Every row gives one point. Before rounding, the points of a table are all equally far from one centre. They may lie mostly on one side of it. Write the centre, to within rounding.

Points (5 x 2)
[[47 34]
 [39 66]
 [43 24]
 [31 74]
 [21  5]]
Centre: [ 8 42]

Points (17 x 11)
[[ -71  -63  -34   24   17    5  -99   25    2  -68   13]
 [  10  -38   17  -76  -19  -18  -31  -59   -3  -32  -46]
 [ -43  -14  -54   47    1  -35 -107    5   25  -73    3]
 [ -32   10  -26  -20  -66  -58  -34  -13  -15   11   11]
 [ -27   50   28  -55  -36  -18  -64  -29   39  -24   30]
 [ -67    6   16    1  -23  -48    0   14    5  -54  -27]
 [ -56  -42   24  -15  -30  -20  -42  -83   67  -56  -35]
 [ -38   15  -27   67   23  -10  -37   22   66 -100  -30]
 [  -1   -8   22   49   38  -39   29   49   22  -40  -41]
 [ -79   -7   25  -24   10   76  -91   -8   60  -33  -70]
 [ -29  -29    5   59   20  -76  -72   -1  -25   -9  -15]
 [ -41   20  -22    9  -36   25 -106   78   32    1  -25]
 [  18   10  -68   10   32  -37  -47    0   77  -71   45]
 [ -42  -84    7   -1   74   -1    0   10   40  -62  -45]
 [ -37  -11   46  -12  -19  -19  -59   51  -10  -56  -10]
 [ -59   -8    5   60   19  -54  -26  -73  -19  -20  -46]
 [  22   -1  -34  -63  -41   31   -3   25  -11  -61   17]]
Centre: [ -5 -14 -15  20  12  34 -35 -20  31   1  -7]

Points (30 x 24)
[[ -10   34    1  -74  -25   40   34   13  -35  -39   75   30  -22   29
    20   66   11  -63   56   25   37   19  -91  -17]
 [  19    5   -4  -42  -20   10  -18   69  -52  -41   55   34  -23   60
     9   12   20 -116   10   35   57   -5  -30    6]
 [ -14   62  -23  -49  -38  -29   17   64  -29  -84   51   16   48   90
   -33    5   -4  -50   26   28   65   13  -53    6]
 [  30   55  -15   -7  -61   50   12   41  -45  -76   65   37   49   35
    -3   -6  -12  -70   39   52   11   21  -74  -12]
 [ -16   55   35  -29  -20    6   18   43  -64 -107   51   59  -34   42
    20   13  -34  -33   29   49   47   -7  -61   -5]
 [  -3   16    5  -30  -35  -31   14   45   -6  -93   36   37   34  103
   -21    9  -15  -11   -1   52   59   -1  -93   -5]
 [  40   20  -13  -45  -65   -6   10   81    4  -57   48    6  -70   34
     3  -25   21  -55   49   21    0   54  -77   20]
 [   9   43   -6  -85  -14  -37   37    2  -35  -61   72   -7   46   11
    16    1  -11  -39   61   45   22    5  -36   -1]
 [  13   34  -30  -63  -23  -31   32   35  -23 -110   34   -5  -26   28
   -23   50   -5  -13   47  -15   40   22  -75  -27]
 [  -5   35  -10  -79  -27  -73  -16   72  -45  -59   42   57   27   53
     9   31    5  -85   36   43   -2   -6  -48   29]
 [  24   -9   17  -61    3    3   37   71  -12 -107   46   39   -6   50
   -13  -24  -41    4   26   38   24   53  -55   14]
 [ -37   34  -43  -66  -41  -35   12   55  -45  -48   37   34   13   50
     1  -14  -34  -58   17   33   25    7 -108   -6]
 [   0    1   17  -70   -4  -17    0   68  -46  -90    4   21   30   48
   -29    3  -33  -61   22   21   43   34  -77    7]
 [  32   57  -22  -54  -18    5   29   55  -72  -80   31   32    9   22
    32   15   29  -56   46   12   69   51  -63   18]
 [ -13   13  -49  -55  -53  -48    0   17  -15  -19   48   10   14   87
   -12  -14  -11  -75   17   38   20   12  -75   39]
 [  -4    7  -20  -32  -47   12   17   46  -25  -75   36   22   38   53
     5   -2  -25 -113   62  -28   28   56  -59   23]
 [ -13   30    3   -7    4   20   46   46  -41  -87   46   39   11   39
    40   25   31  -59   36   52   83   61  -64   19]
 [  13   16    1  -35   -9    0   34   17  -54  -42   62   -1   44    6
   -22   19  -38  -61   41   -8   26   34  -83   55]
 [  11   52  -12  -28  -36   -1  -22   31   16  -78   73   34  -57   43
     4   14    8  -48  -21    8   29   36  -51   70]
 [ -12   34   -6  -58    0  -12   28   17  -18 -110   41   34  -16   38
   -24  -18   -9  -56  -14   56   48   18  -52   18]
 [   1   49    8  -62  -25   13    4   37  -21 -110   34   21   25   38
    -8   14  -18  -50   34   16   79   12  -76   49]
 [ -40   23  -10  -69  -35    0   28   62   -3 -117   66   42  -10   38
   -15  -19   -7  -50   22  -15   59   19  -59   11]
 [  11   30   17  -76    6   -7   20    9  -33  -89   32   43   10   67
     4  -10  -37  -35   41   60   39   25  -75   35]
 [  -6   21    6  -31  -63  -16   47   26  -38  -55   38   48   41   20
    30   19   -8  -37   36   69   65   -1  -96  -32]
 [  -4   39   -8  -37  -40   22   15   26  -38  -59   56  -11   15   29
    -7   41  -13  -90  -16   12   60   21  -64   51]
 [  11   55   28  -51   -3  -11   53   49  -41  -77   19   57   -4   37
     1   -3    5  -74   18   19   56   26  -99  -17]
 [   2  -33   16  -56  -43   25    0   41  -40 -119   -6   19  -11   68
     5  -10   47  -68   28   27   39   -1  -42   19]
 [ -28   14  -37  -65  -40  -24   27   88  -26  -48   29   10   -4   37
   -10   50   11  -81    9   54   59    3  -79  -10]
 [  -1   50   23  -49   -9   35    1   22  -30  -46   68   15   -7   93
    31   -6  -22  -91   38   19   -3  -31  -19  -35]
 [ -48  -23    8  -84  -56  -27   18   55  -21  -80   82   29  -45   48
    18   20   -8  -44   50   39   20  -12  -62   25]]
Centre: [ -3  16  -4 -15 -24   2  24  48  -8 -43  25  30   5  43  16  21  13 -23
  30  10  -3   2 -36  13]
